Rows are points. The points of each table are mixes of a few directions, plus a little noise. Count the directions of each table, and those that both share. Where both have some left over, give the other angles between the two spaces (their principal angles), to ten degrees, smallest first.
(in the rows, 128 means zero)

First (6 x 3):
[[150 104 110]
 [116 110 114]
 [121 141 137]
 [ 49 148 139]
 [122 157 150]
 [213 107 118]]
Second (7 x 3):
[[136 131 132]
 [214 161 157]
 [149 137 135]
 [123 124 127]
 [149 135 135]
 [ 61 103 104]
 [ 66 104 106]]
Directions: first 2, second 1, shared 1

First (9 x 6):
[[145 147  84 110  94 120]
 [165  78  56  83 160 117]
 [100 122 205 139 140 155]
 [ 78 167 180 134 141 168]
 [127 116 167 119 116 142]
 [159 105 114 132 107 102]
 [102 147 167 143 130 143]
 [111 175 120 173 114 110]
 [164  96  57 120 147  96]]
Second (7 x 6):
[[117  91 146  81 147 169]
 [133 132 132 123 131 128]
 [152 163 126 140 127 102]
 [136 177  97 205  95  68]
 [ 91  76 130 110 129 166]
 [175 184 134 131 136  93]
 [ 91  72 132 103 132 171]]
Directions: first 4, second 2, shared 1; angles 80

First (7 x 8):
[[118  60 120  87  92 117 165 189]
 [121  86 123 103 106 121 150 166]
 [120  74 122  95  99 119 157 177]
 [141 219 138 183 176 142  79  45]
 [129 134 129 132 132 129 124 122]
 [131 147 130 140 138 131 118 110]
 [135 174 133 155 153 136 103  87]]
Second (10 x 8):
[[151 125 129 143 129 112 139 135]
 [156 121 129 134  95  78 150 117]
 [161 100 170 141 139 145 111 101]
 [155 109 109 172  83 116 152 116]
 [ 23 185  50  94 143 170 126 183]
 [208  93 195 141 136  89 127  97]
 [147 106 151 137 112 131 122  97]
 [ 90 161 107 105 172 147 120 172]
 [ 77 154  88 123 146 168 123 161]
 [112 127 153  90 126 123 111 102]]
Directions: first 1, second 4, shared 0; angles 70

First (10 x 11):
[[194 142  97 151 107  94 114 115 143 179 117]
 [127 149 118 142 182 130 110 127 104  92 124]
 [110 149 122 140 165 167 175 134 127 103 166]
 [138 119  78  62 103 111 162 156 104 192 122]
 [122 140 114 121 117 148 150 149 131 116  99]
 [125 137 106 112 126 150 167 136 129 138 136]
 [136 120 117 127 120 119 186 160 134 172 172]
 [ 94  91 188 124 121  92  51 132 112  90  80]
 [139 122 148 148 113 142 103  57 159 135 177]
 [ 93 111 193 155 125 123  63 115 137  65  89]]
Second (9 x 11):
[[139 141 121 132 101 128 125 129 128 128  81]
 [135  95 104  96 169 140  91 172 204 113 174]
 [ 99 157 179 174 102 113 195  59   7 150 127]
 [134 136 124 130 112 127 126 127 128 128  99]
 [138 145 128 138  98 127 134 121 116 130  76]
 [142 158 125 144  76 125 136 118 106 134  44]
 [115 103 132 115 171 130 123 136 146 125 200]
 [124 101 118 105 171 135 107 155 175 119 187]
 [124 115 126 120 150 131 121 139 144 127 162]]
Directions: first 6, second 2, shared 1; angles 90

First (11 x 14):
[[127 125 136 131 121 128 146 134 161 107 136 125 135 126]
 [137 137  99 161 127 116 113 113 109 111 113 139 111 111]
 [ 97 107 153  98 146 153 152 150 158 134 163 119 184 152]
 [106 127 138 132 171  95 144 158  90 186 160 113 169 130]
 [110 106 110 111 114 194 109 105 155  73 119 141 146 146]
 [168 147 140 152  83 100 149 119 180  84 109 130  70 100]
 [120 115 105 142  97 173 127 104 192  32 122 142 135 122]
 [163 139 135 127  82 128 128 111 171  89  99 134  68 115]
 [131 136 112 134 143 114 107 125  78 163 120 128 119 126]
 [122 137 120 124 177  95 105 143  27 226 133 123 140 138]
 [130 128 158  96 148 110 130 148  91 202 136 115 127 143]]
Second (10 x 14):
[[145  97  89 178 129 156 125 117 114  84 130 151 121 159]
 [131 166  89 148 160 154 135 160 145 128  85 141 146 128]
 [131 138 110 140 140 140 130 138 132 123 113 135 134 132]
 [136 133  96 155 143 150 130 138 132 112 110 143 133 139]
 [147  33 122 177  87 137 112  72  85  62 186 145  93 174]
 [128 138 122 129 135 130 130 135 133 131 119 130 132 125]
 [131 123 122 138 128 134 127 127 126 120 127 132 126 133]
 [122 147 136 113 133 121 131 137 136 146 119 121 135 115]
 [ 91 156 244   7  95  45 130 118 138 220 166  69 127  68]
 [118 150 150  97 128 111 132 136 137 156 125 114 133 108]]
Directions: first 4, second 2, shared 0; angles 40, 80
